Every row gives one point. The ring and each string are closed loops that go straight from each point to the next, and from the last back to the first. Before rounding, they use only three directions, however many columns there are. Count how often each string passes through the ring. Passing back the other way cancels.
(in the rows, 128 means zero)

Ring, 6 rows:
[[134 162 152]
 [123 134 153]
 [138  91 143]
 [164 101 153]
 [174 139 156]
 [160 161 147]]
String, 31 rows:
[[150 110 139]
 [152 113 168]
 [145  81 159]
 [135  69 137]
 [131  74 118]
 [117  86 153]
 [122 122 180]
 [137 128 158]
 [135 119 139]
 [138 133 156]
 [123 147 176]
 [112 145 171]
 [117 123 136]
 [132 118 132]
 [127 109 123]
 [116 111 140]
 [116 118 169]
 [127 120 177]
 [140 114 149]
 [146 119 144]
 [146 116 172]
 [150  95 173]
 [156  67 143]
 [164  83 163]
 [169 101 180]
 [168  86 143]
 [163  90 132]
 [172  90 151]
 [176 102 181]
 [163 115 174]
 [152 119 151]]
Times through: 0
String, 25 rows:
[[136 122 137]
 [143 135 155]
 [132 158 169]
 [128 181 172]
 [139 177 170]
 [147 152 156]
 [148 141 134]
 [151 145 120]
 [160 183 145]
 [161 192 173]
 [155 168 172]
 [150 145 151]
 [149 158 165]
 [140 199 178]
 [128 189 162]
 [122 167 153]
 [115 183 194]
 [127 154 180]
 [137 129 151]
 [139 133 162]
 [130 133 175]
 [111 119 176]
 [116 109 151]
 [120 127 169]
 [134 130 156]]
Times through: 1

Ring:
[[116 166  82 125  96 148 137 127]
 [124 161 127 109  56 132 160 117]
 [129 142 155 100  46 114 167 113]
 [130  99 159 103  73  98 152 120]
 [126  75 132 116 122  94 126 130]
 [123  86 110 124 145  98 116 131]
 [118 131  76 134 161 114 110 127]
 [113 163  56 138 150 136 114 127]
 [113 167  61 134 126 148 123 129]]
String:
[[118 116  74 138 183 102 101 127]
 [118  41  84 137 183 104  90 150]
 [121  50 106 127 151 104 107 144]
 [123 106 114 120 115 112 129 129]
 [128 136 137 110  92 100 148 112]
 [132  83 166 103  87  84 147 120]
 [132  27 168 105  98  83 134 136]
 [125  68 128 117 114 105 127 136]
 [122 121 111 120 110 116 133 126]
 [126 127 128 114 108 100 139 116]
 [125  90 116 123 148  90 117 126]
 [122 125  97 128 158  96 116 119]
 [115 118  54 145 198 111  91 133]
 [114 108  61 140 167 128 100 141]
 [119 136  93 126 122 123 127 126]
 [116 192  69 132 134 129 127 114]
 [110 202  31 145 163 145 111 121]
 [108 144  30 148 175 147  96 140]
 [114 106  64 138 153 135 105 143]
 [119 154  86 128 130 121 126 121]
 [120 168  87 128 137 113 127 113]]
Times through: 4

Ring, 6 rows:
[[107 115 149 142  91 135 144 127 175 117 164 106]
 [ 89 143 133 130 100 152 127 107 172 129 107 116]
 [108 124 118 106 138 156 135 134 128 129  85 138]
 [146  90 106  88 168 156 152 174  91 122 110 160]
 [155  64 126 102 161 136 167 189  91 109 155 145]
 [129  76 156 134 119 120 163 163 136 104 184 109]]
String, 24 rows:
[[124  91 138 118 135 136 154 157 123 113 140 125]
 [131  52 166 126 147 108 174 185  96  95 168 106]
 [135  33 182 135 145  93 184 196  93  85 196  94]
 [154  68 137 120 131 131 168 179 125 107 195 132]
 [143  97 121 116 123 148 152 157 142 119 167 141]
 [133  86 151 140 100 126 160 155 160 108 205 112]
 [104  88 179 155  93 109 159 142 162 101 189  83]
 [101  98 166 145 104 119 152 138 153 107 160  93]
 [105  98 157 134 117 125 151 142 140 110 142 103]
 [110 102 146 128 120 133 148 142 139 114 137 113]
 [121 140 106 117 103 168 130 120 174 135 132 145]
 [ 85 163 127 137  77 161 118  88 203 137 115 117]
 [ 59 146 164 151  85 133 126  91 183 122 101  83]
 [ 98 107 154 131 120 130 145 135 139 114 123 105]
 [101 105 151 128 124 131 146 139 134 114 122 108]
 [ 76 134 143 123 125 144 129 114 138 125  67 109]
 [114 143  93  93 141 177 125 126 133 141  67 159]
 [135 130  86  89 145 178 132 141 128 139  92 170]
 [121 102 131 115 134 143 147 149 127 119 126 130]
 [152 116  79  82 155 179 139 157 116 137 106 180]
 [126  95 130 111 143 142 151 158 116 117 126 133]
 [125  70 149 112 159 123 163 176  88 105 126 120]
 [161  59 118  88 182 140 168 200  68 110 135 156]
 [142  53 148 110 166 119 172 193  79 100 149 125]]
Times through: 0

Ring, 9 rows:
[[111 119 116 124 124 142  99 191 173 129 155 127 125 132]
 [101 127 118 103 131 123  88 170 147 126 148 131 116 124]
 [100 136 118  89 137 116  87 148 125 126 140 135 115 120]
 [110 147 116  82 140 119  97 121 106 129 130 140 122 118]
 [133 149 117 103 138 128 121  92 104 130 124 143 130 118]
 [151 140 121 136 133 134 139  82 119 127 124 141 130 118]
 [158 130 123 158 128 141 146  95 140 125 131 138 130 122]
 [151 119 120 165 120 155 140 145 173 128 145 131 135 132]
 [129 116 116 147 119 158 119 188 187 131 156 126 134 137]]
String, 27 rows:
[[122 132 118 117 131 132 110 140 140 128 140 134 124 124]
 [117 130 118 116 131 130 105 147 142 127 142 133 122 124]
 [122 130 118 121 129 135 110 147 146 128 142 133 125 125]
 [103 123 111 108 123 152  93 215 178 135 159 125 134 137]
 [100 113 110 118 117 163  90 249 204 136 170 120 136 144]
 [113 110 118 139 120 143 101 203 189 126 161 124 122 134]
 [123 120 121 137 126 133 111 156 161 124 147 130 119 126]
 [120 124 115 125 124 150 109 182 169 132 152 129 133 134]
 [111 120 111 120 121 159 102 215 186 135 160 125 137 140]
 [102 113 116 124 122 142  91 214 185 128 162 124 122 134]
 [104 115 123 126 128 116  91 169 159 119 151 128 105 122]
 [115 123 125 125 132 112 101 135 140 119 141 133 106 117]
 [115 134 115 106 130 138 104 159 144 131 143 133 129 127]
 [103 140 112  84 134 135  92 165 134 134 143 134 130 127]
 [100 148 110  69 138 133  89 155 119 136 138 137 132 125]
 [100 158 109  53 143 127  89 132  96 137 129 141 133 121]
 [116 152 119  82 145 107 102  84  84 126 120 144 116 110]
 [129 133 123 125 135 117 116 103 122 122 131 138 115 115]
 [128 143 115 106 135 136 117 119 121 132 131 139 132 123]
 [131 155 112  90 139 139 121 103 103 136 124 143 141 122]
 [134 165 110  78 142 140 124  85  86 139 117 147 145 120]
 [134 143 124 115 140 110 120  72  99 122 121 143 115 110]
 [129 137 120 117 135 124 116 109 121 125 131 139 121 118]
 [123 144 113  98 134 140 112 133 125 134 134 138 135 125]
 [109 155 110  68 141 132  98 129 103 137 129 141 135 122]
 [ 93 155 113  54 145 110  81 124  90 131 128 141 120 115]
 [113 132 124 110 137 105  99 114 118 119 134 137 106 113]]
Times through: 5

Ring:
[[145 153 122 142 118 100 167 183 145 115 116 124 111 146]
 [130 152 128 124 125 108 173 189 144 110 138 114 106 161]
 [125 147 125 114 130 124 155 171 135 112 150 109 113 147]
 [139 142 109 124 128 136 123 139 124 118 136 113 132 104]
 [154 139  98 140 124 140  96 109 118 127 120 122 147  70]
 [160 136  98 152 123 137  80  86 118 137 111 132 156  61]
 [160 140 107 158 121 122  94  96 127 139 106 138 149  81]
 [156 149 115 156 116 104 138 149 140 126 104 134 127 118]]
String:
[[124 138 135 125 136 124 114 107 133 138 151 128 132 137]
 [150 141 121 155 123 111 110 107 136 141 114 141 139 112]
 [185 145  94 186 107 107 100 109 132 138  69 149 151  62]
 [186 148  86 179 105 113 113 133 129 125  70 138 145  58]
 [150 142 111 145 123 124 113 121 129 130 118 128 138  99]
 [139 135 120 137 133 132  88  82 125 143 135 132 148  99]
 [125 131 130 126 140 137  83  70 124 148 153 131 147 113]
 [135 131 123 136 136 135  76  64 123 149 141 135 153  98]
 [160 134 107 161 125 129  69  62 122 150 107 145 161  67]
 [189 146  88 186 105 111 101 115 129 133  65 145 151  53]
 [172 149  98 166 110 110 129 147 134 122  86 133 135  86]
 [173 152  98 168 107 104 142 163 137 118  83 132 129  94]
 [172 156 100 167 105  98 158 183 142 113  82 130 121 106]
 [147 147 115 142 121 114 140 153 136 121 119 125 125 121]
 [126 144 133 124 131 117 139 142 138 126 146 122 121 149]
 [133 145 125 128 128 117 142 151 137 122 138 121 121 139]
 [147 154 114 138 116 107 171 194 141 107 117 117 110 138]
 [137 162 122 125 115  96 215 249 151  90 126 105  87 176]
 [109 150 144 101 134 111 185 198 146 108 166 106  96 193]
 [110 138 141 108 141 128 127 122 134 132 169 118 124 156]
 [125 141 130 121 133 124 129 132 134 128 149 120 125 139]
 [119 150 139 115 130 108 174 184 146 114 153 114 103 179]
 [143 159 124 138 114  91 198 223 152 102 117 117  96 168]
 [173 164 101 166  99  85 196 232 150  98  76 124 103 129]
 [143 145 117 138 124 118 131 141 134 125 125 125 128 120]]
Times through: 2
String:
[[179 135  84 172 117 139  56  61 112 145  86 142 171  23]
 [192 143  72 178 107 132  82 103 115 129  69 136 161  21]
 [176 144  86 164 112 127 104 124 122 124  87 130 148  54]
 [149 141 109 141 125 129 108 116 126 130 121 126 140  93]
 [128 129 124 126 140 144  73  62 119 148 152 129 153  98]
 [136 128 118 134 138 145  62  50 117 151 142 134 160  81]
 [138 136 119 134 132 132  97  95 126 138 137 129 143 104]
 [159 145 104 151 118 120 120 134 129 125 106 128 136  91]
 [141 139 120 139 129 125 105 104 129 137 130 131 140 108]
 [136 137 128 139 132 121 103  95 132 142 135 135 140 119]
 [148 145 116 144 122 116 128 136 134 127 119 128 130 115]
 [166 154 105 161 109 100 156 178 141 114  90 129 121 112]
 [167 161 108 163 103  86 186 215 151 105  84 127 106 135]
 [147 159 124 145 113  89 191 212 152 107 111 123 100 162]
 [117 145 142 117 134 112 151 151 143 125 156 121 113 170]
 [126 143 131 123 132 120 135 137 136 127 147 122 123 145]
 [120 147 140 119 131 109 160 164 145 121 151 120 109 173]
 [143 159 127 140 114  88 198 219 154 105 116 120  96 172]
 [118 144 144 120 134 110 147 144 144 129 154 124 115 170]
 [130 143 132 130 131 115 132 132 138 130 141 127 125 143]
 [145 144 116 140 124 119 128 137 133 125 123 126 130 115]
 [140 142 120 137 127 121 120 123 132 131 130 128 133 117]
 [138 137 124 139 131 124 101  95 130 141 133 134 141 112]
 [159 134 109 162 125 127  68  60 123 152 107 146 161  68]
 [178 139  89 173 114 128  77  84 120 140  84 142 161  43]]
Times through: 0

Ring, 8 rows:
[[ 90  89 125 145 158 154 105 103 153 147 197 178 120 128]
 [ 90  89 128 133 157 135 110 103 147 144 185 185 110 120]
 [115 115 139 116 136 110 132 109 137 130 128 160 104 123]
 [150 140 147 109 118 106 152 120 125 125  75 114 106 127]
 [182 158 152 112 106 117 165 130 116 125  38  65 114 132]
 [181 158 149 121 107 131 160 130 121 128  48  61 121 139]
 [142 137 137 139 124 151 133 117 143 134 114 108 130 148]
 [104 106 127 148 147 159 110 106 155 143 177 157 128 142]]
String, 24 rows:
[[170 139 149 110 120 116 158 128 113 132  61  82 106 117]
 [178 147 151 109 114 115 162 130 112 129  47  72 108 121]
 [158 140 145 118 119 123 150 123 124 130  77  95 114 130]
 [145 134 142 123 124 128 142 119 132 131  97 111 116 134]
 [133 133 139 126 125 129 136 114 140 130 111 128 119 140]
 [169 160 147 123 106 129 155 125 129 124  59  79 124 147]
 [201 173 151 126  98 142 166 135 119 127  26  30 130 148]
 [173 145 144 130 118 147 150 128 123 136  74  66 125 135]
 [149 131 140 132 128 144 139 121 132 137 105 100 122 134]
 [140 134 134 148 127 165 128 116 147 138 127 105 137 153]
 [102 121 127 152 136 159 111 103 165 135 171 160 136 160]
 [100 117 129 142 138 145 114 103 159 134 166 168 126 149]
 [104 113 130 140 141 144 116 105 154 137 163 162 123 142]
 [ 69  89 119 155 159 161  93  95 170 145 224 204 128 144]
 [ 71  71 118 156 172 168  90  98 161 156 237 198 122 126]
 [ 83  95 125 141 153 143 105  99 159 140 195 192 119 136]
 [115 107 133 132 144 139 122 110 141 141 151 149 115 126]
 [122 109 135 130 143 137 126 113 136 141 142 141 113 123]
 [104 110 133 130 141 129 121 106 148 135 155 168 114 133]
 [ 80  96 130 126 150 117 112  98 154 134 180 206 107 128]
 [113 115 136 125 137 123 127 109 142 133 139 158 111 130]
 [115 120 137 123 134 120 129 109 143 130 133 157 112 133]
 [110 125 138 117 129 107 132 106 145 124 126 168 109 136]
 [141 127 141 121 129 125 140 118 130 133 104 119 112 126]]
Times through: 0
String (26 x 14):
[[ 72  75 127 125 165 120 106  98 148 144 202 215  99 109]
 [113  95 134 125 151 129 123 111 133 144 154 156 105 110]
 [129 116 137 127 137 132 132 115 134 138 127 132 113 125]
 [102 112 133 127 139 122 122 105 149 132 152 174 112 134]
 [ 81 106 133 117 142 101 119  97 154 126 164 211 103 131]
 [124 119 143 107 132  98 141 113 129 128 108 152  98 117]
 [151 129 145 114 126 117 148 122 121 133  86 108 107 119]
 [156 132 145 118 125 124 148 123 122 134  85  98 111 123]
 [143 134 142 122 124 125 142 118 132 130  99 117 115 133]
 [169 162 150 113 103 112 160 124 126 119  47  86 117 143]
 [203 173 156 112  96 122 174 136 111 123  11  34 119 138]
 [211 168 155 117 101 134 173 140 106 130  13  18 121 132]
 [175 146 146 124 117 138 154 129 120 134  65  66 120 131]
 [141 138 140 128 122 133 139 117 138 130 103 116 122 142]
 [156 152 143 128 112 134 146 120 137 126  80  95 126 150]
 [204 178 153 122  94 136 170 136 117 124  16  27 129 149]
 [214 171 156 116  98 134 175 141 105 129   7  14 122 133]
 [170 139 146 121 121 133 152 128 118 135  71  75 116 125]
 [131 132 139 126 126 127 136 114 140 129 113 132 118 139]
 [150 149 146 114 112 111 151 119 132 121  72 111 114 140]
 [173 156 155  98 105  92 168 127 113 119  32  86 102 125]
 [156 136 150 102 120  98 157 123 116 127  65 107  99 115]
 [140 121 142 117 132 120 141 118 126 135 105 122 107 118]
 [116 118 136 125 135 124 129 110 142 132 134 153 113 132]
 [ 76  97 130 123 148 111 113  96 155 131 180 214 105 129]
 [ 76  80 129 123 161 116 109  99 147 141 193 212  99 111]]
Times through: 5

Ring (8 x 14):
[[122 138 146 136 152 138 112 158  91 135 123 112 121 128]
 [118 162 155 191 159 125  92 172  65 157  94 117 125 105]
 [107 162 155 192 163 101  96 178  78 149  92 134 123 114]
 [ 97 148 146 160 164  82 110 173 108 128 107 147 118 136]
 [ 95 133 113  95 158  84 122 136 138  99 138 131 118 149]
 [104 128  95  64 151 106 123 111 139  92 154 108 121 145]
 [113 122 104  61 147 124 127 116 133  97 157 103 120 146]
 [119 123 127  87 148 135 126 137 118 112 146 109 118 144]]
String:
[[113 100 139  58 149 124 149 151 149  94 161 132 110 177]
 [113 112 140  82 151 123 138 154 134 105 149 129 113 163]
 [120 105 150  80 148 138 143 160 131 108 152 128 112 167]
 [131 137 140 124 147 158 111 146  85 137 129  95 123 122]
 [132 155 143 162 150 156  94 151  61 154 110  91 127 101]
 [130 159 168 198 155 150  93 180  51 168  93 109 125 102]
 [125 179 138 202 156 138  74 152  42 168  88  91 132  78]
 [115 163 131 166 157 121  91 148  75 145 105 105 127 103]
 [105 133 155 141 159 102 122 177 113 124 119 145 115 148]
 [101 147 177 192 166  89 112 204  94 143  93 161 115 138]
 [100 165 172 220 169  84  96 202  77 155  78 155 120 119]
 [ 98 145 169 181 167  82 114 198 103 136  98 162 115 142]
 [101 133 157 145 162  92 123 182 117 123 116 153 114 151]
 [ 97 147 176 193 168  79 113 206 100 140  92 168 114 142]
 [105 173 159 220 166  95  86 186  65 160  78 136 125 103]
 [113 179 140 205 161 114  78 160  56 161  85 109 130  88]
 [110 147 134 141 156 113 107 152  98 129 118 119 122 125]
 [113 150 138 150 157 116 104 155  91 135 113 118 123 121]
 [114 152 129 144 155 121 101 145  89 134 116 109 125 116]
 [111 126 157 129 156 115 127 175 114 123 125 140 114 151]
 [125 120 167 126 151 144 129 177 103 131 130 128 114 149]
 [130 136 129 112 146 156 111 135  90 131 135  90 124 121]
 [122 150 110 117 149 139  99 120  89 129 129  85 128 109]
 [112 135 128 113 153 118 116 143 111 118 132 116 120 136]
 [112 109 133  69 149 122 140 146 140  98 155 126 113 166]
 [119 100 114  31 143 140 145 120 148  88 174 106 115 167]
 [121 109 110  42 143 142 136 116 138  94 168  99 117 155]]
Times through: 3

Ring, 8 rows:
[[147 112 119 159 128 133  62 155 109 131 204 118 139 153]
 [130 120 124 189 145 133  78 141 130 131 187 126 136 174]
 [121 131 142 185 150 125 107 102 145 139 148 139 129 173]
 [126 147 152 140 133 111 135  79 155 154 121 141 138 147]
 [141 154 153  86 107 101 145  79 151 166 117 135 151 114]
 [153 144 154  67  97 102 134  79 133 165 124 132 146  99]
 [160 121 152  83 102 113 104  87 107 153 143 132 130 104]
 [159 108 139 116 113 125  77 115  97 141 173 126 128 123]]
String:
[[157 127 120 108 104 121  81 152 116 146 195 112 155 123]
 [147 129 130 124 116 120  94 129 125 146 173 122 146 134]
 [144  99 142 169 139 134  69 109  99 129 172 135 112 155]
 [139  98 137 188 147 138  63 120 103 125 181 134 113 167]
 [139 122 138 151 131 125  92 115 124 140 164 131 132 149]
 [138 133 122 149 126 124  90 145 135 142 185 120 151 151]
 [129 134 117 176 138 127  88 153 143 137 190 120 151 169]
 [107 116 144 246 180 137  91  99 143 124 152 148 110 209]
 [121 121 151 195 158 128 104  85 136 135 138 146 114 176]
 [131 124 150 162 141 123 106  89 131 141 141 141 122 156]
 [136 144 125 134 120 117 107 137 146 149 171 121 158 144]
 [116 138 136 193 153 124 110 112 156 139 152 137 137 180]
 [113 128 143 213 164 129 104 100 148 133 147 143 122 190]
 [111 123 137 230 170 134  92 113 146 128 161 141 121 200]
 [113 106 143 244 178 141  78 103 128 120 161 146 104 205]
 [135 119 139 166 139 127  91 111 125 137 162 134 127 158]
 [142 130 127 140 123 122  92 136 130 143 178 122 147 144]
 [147 126 103 150 119 130  66 184 124 136 221 106 161 151]
 [154 120 102 140 113 131  56 189 112 135 230 103 160 143]
 [154 130 115 116 107 122  80 162 121 145 201 110 160 129]
 [164 114 119 109 103 126  65 156  99 140 205 111 147 121]
 [168  81 157 119 118 132  61  85  65 132 162 138  97 118]
 [169  83 166 107 116 127  72  65  66 136 145 143  92 110]
 [168 114 140  81  97 118  86 113  96 149 169 123 136 102]
 [169  92 166  92 109 122  83  65  74 142 140 141 101 103]
 [157 102 161 115 120 123  90  72  92 142 140 141 107 120]
 [149 122 142 119 117 120  96 106 116 146 158 130 133 128]
 [155 126 129 108 107 119  90 133 117 147 179 119 148 122]]
Times through: 3
String (30 x 14):
[[143 133 117 140 120 124  86 155 132 142 194 115 156 146]
 [139 134 107 156 124 127  79 175 136 139 209 110 163 156]
 [140 129 137 139 125 121  99 116 129 145 162 129 139 143]
 [130 119 141 178 146 128  92 107 128 135 159 137 123 166]
 [116 115 145 222 169 134  91  98 134 127 152 145 111 193]
 [114 129 139 210 162 129 102 109 149 134 154 140 127 189]
 [131 149 122 146 126 117 110 141 155 149 172 121 161 153]
 [136 142 131 134 122 116 111 124 145 150 161 125 152 143]
 [135 132 146 141 130 118 111  96 135 147 144 136 134 144]
 [137 147 133 122 117 113 117 121 148 154 157 125 156 136]
 [127 162 145 118 121 104 147  92 168 162 124 134 156 137]
 [123 161 168 112 126  99 167  45 170 167  84 150 139 131]
 [130 152 171 104 122 101 159  41 156 165  86 150 132 124]
 [137 142 168 104 120 105 144  50 142 161  99 147 129 122]
 [144 159 167  59  99  93 164  49 153 175  90 142 147  97]
 [146 140 166  84 109 104 140  55 134 163 105 143 132 109]
 [146 134 151 103 113 111 119  87 129 155 135 134 137 120]
 [149 141 135  98 105 111 112 118 134 156 158 123 154 119]
 [162 145 141  50  84 103 124 105 128 166 146 121 159  89]
 [165 124 162  57  93 107 117  68 106 160 125 135 129  88]
 [162 106 171  85 108 115 104  51  91 150 120 145 106 101]
 [159  96 173 109 120 122  94  48  85 142 123 149  95 114]
 [165  96 158 101 111 123  81  79  81 141 149 137 108 110]
 [166 110 134  98 102 123  74 127  94 143 183 120 135 112]
 [157 124 123 108 105 121  81 146 113 145 191 114 152 123]
 [153 131 119 113 107 121  85 153 122 146 193 113 158 128]
 [157 114 112 132 112 130  59 169 105 136 216 110 149 136]
 [154 104 110 159 124 138  44 175  98 127 226 111 141 151]
 [150 124 103 145 117 130  63 185 119 136 224 105 160 147]
 [144 131 128 133 119 121  94 133 129 145 176 122 148 140]]
Times through: 0

Ring, 8 rows:
[[146 155 108 134 160 117  76 152 121 107  80 168 150 130]
 [153 136 112 122 158 132  52 143 103  97  85 180 156 141]
 [147 125 120 113 149 135  74 133 104 107 102 166 146 141]
 [125 125 137 108 132 121 153 120 130 143 137 114 117 128]
 [116 119 141 100 119 123 192 112 141 157 156  95  95 130]
 [118 107 133  87 108 144 198 105 138 152 164 103  77 149]
 [126 118 122  96 118 143 167 117 133 138 142 125  90 151]
 [136 143 113 120 142 125 122 139 131 122 106 146 122 137]]
String, 28 rows:
[[125 113 131  95 119 139 166 113 130 141 148 118  96 145]
 [120  88 136  72  99 161 196  94 128 149 176 108  69 162]
 [107  87 143  67  86 156 247  86 145 169 198  79  46 159]
 [112 143 134 117 127 106 201 125 157 161 142  89  97 118]
 [121 138 128 115 131 117 173 127 145 147 133 110 105 128]
 [121 138 125 113 128 120 178 127 147 146 134 111  99 132]
 [128 132 115 107 126 136 160 127 138 134 128 131  95 147]
 [127 164 119 138 151  98 139 148 146 136 101 125 131 114]
 [131 148 122 126 146 112 130 139 135 131 109 132 129 124]
 [146 128 111 111 143 142  89 134 112 107 103 168 129 151]
 [160 154  96 135 169 129  30 159 105  84  60 201 164 142]
 [154 175 100 153 180 103  36 170 117  93  50 187 177 120]
 [138 176 114 152 170  89  90 161 136 119  74 148 161 106]
 [150 181 104 158 183  93  45 171 123 100  51 176 180 111]
 [158 166 100 147 178 113  26 166 109  88  52 194 177 128]
 [137 183 113 158 174  83  91 166 140 121  69 146 164 101]
 [136 138 120 118 143 124 117 135 126 124 110 143 128 134]
 [146 128 110 110 142 143  87 134 111 106 103 169 129 152]
 [145 114 111  98 132 156  98 125 108 108 116 168 117 162]
 [133 135 121 115 139 126 129 132 128 127 116 138 120 136]
 [123 159 122 132 144 101 157 142 150 142 112 116 119 117]
 [121 119 123  94 113 143 190 114 142 145 150 114  78 151]
 [125  65 127  49  81 195 199  82 118 140 190 124  45 193]
 [131  96 126  80 111 162 155 105 118 131 153 134  87 165]
 [129 122 127 103 128 134 150 121 129 135 134 127 107 141]
 [114 142 136 117 130 105 193 126 153 159 140  91 103 117]
 [110 138 140 114 124 106 209 121 157 165 150  82  95 116]
 [126 136 128 115 136 118 151 129 136 139 126 120 116 128]]
Times through: 1

Ring, 6 rows:
[[ 91 154 130 127  83 183 101 188  84 115 136 127 135 117]
 [124  97 103 125 165 128  92 143 122 154  96 151  80 141]
 [144  80 104 114 160  89 132  84 153 157 101 151  92 153]
 [144  92 116 107 122  87 162  64 159 143 121 140 123 151]
 [124 139 127 104  72 127 170  95 135 116 148 115 167 142]
 [101 162 131 115  63 170 136 154 100 107 150 113 164 126]]
String:
[[114 125 114 122 124 147 107 151 111 135 118 135 114 134]
 [101 123 129 132 106 159  96 170  96 129 121 147 107 119]
 [112 117 123 125 113 142 113 144 112 133 121 143 112 129]
 [128 107 102 118 154 125 109 129 129 148 105 140  99 146]
 [143  73  85 121 209 100  90 118 144 174  77 158  57 156]
 [149  71  86 116 201  89 108  97 154 172  82 154  68 160]
 [137  97 103 113 152 107 127 103 143 150 106 141 103 151]
 [136 102 105 112 144 109 132 101 143 147 111 138 111 150]
 [145  93 103 108 148  92 145  79 156 150 110 139 111 156]
 [126 111 124 114 104 118 145 103 134 132 128 137 129 138]
 [137 102 133 106  82  92 182  58 154 128 140 137 146 142]
 [143 110 131  98  73  86 201  40 164 123 147 125 165 149]
 [120 126 136 111  69 125 163  99 130 118 146 128 154 133]
 [118 135 136 109  61 131 166 102 128 113 150 123 163 133]
 [113 157 141 104  34 143 182 103 124  99 166 107 191 132]
 [115 162 124 103  65 150 162 120 121 108 154 102 180 140]
 [113 154 120 109  85 154 141 136 115 115 142 111 159 138]
 [ 91 183 134 115  47 190 133 174  88  97 158 103 178 122]
 [100 163 121 117  86 177 116 172  95 114 139 113 150 129]
 [115 129 120 117 106 143 125 136 117 128 127 130 129 135]
 [ 84 154 143 132  62 187 104 191  77 108 143 133 138 108]
 [108 129 128 122  95 149 120 146 108 125 130 135 128 127]]
Times through: 1
String:
[[122 116 117 117 118 129 126 124 125 135 121 137 119 138]
 [140  73 105 121 169  95 115  99 146 161  94 159  77 147]
 [157  55  95 114 191  67 128  66 168 173  85 162  69 160]
 [153  76  96 108 172  78 139  69 165 162  98 147  93 161]
 [151  85 100 106 157  83 148  68 163 155 106 141 106 160]
 [154  81 112 103 130  70 173  42 172 148 118 142 121 157]
 [153  95 106 100 132  79 172  51 169 145 120 131 130 161]
 [123 119 123 114 101 125 143 111 130 129 130 133 133 138]
 [126 123 134 107  69 115 174  83 139 119 146 127 158 137]
 [121 126 125 112  92 129 147 111 128 125 135 129 142 137]
 [115 144 142 108  44 136 174 102 125 106 159 117 176 130]
 [116 160 131 101  50 144 176 107 125 104 160 103 188 138]
 [117 165 117 101  76 152 158 124 122 110 150  99 178 144]
 [119 136 114 112 108 141 133 130 122 127 130 122 139 141]
 [103 148 133 118  71 160 132 149 104 113 144 123 150 125]
 [ 74 186 150 127  26 209 117 203  66  89 163 113 173 104]
 [ 76 181 138 129  56 213  96 218  63 100 149 116 154 109]
 [113 136 110 118 123 153 110 154 111 132 121 127 123 138]
 [109 131 124 122 102 152 116 150 108 126 128 134 125 129]
 [117 124 114 119 122 142 115 141 117 134 120 133 118 137]
 [102 126 129 129 102 158 102 165  98 128 124 143 113 121]
 [106 109 111 136 154 157  66 185  96 148  98 155  74 126]
 [127  89  87 128 203 129  67 158 121 168  78 156  55 146]
 [131 100  98 118 166 120 105 127 132 154  99 144  90 148]]
Times through: 4
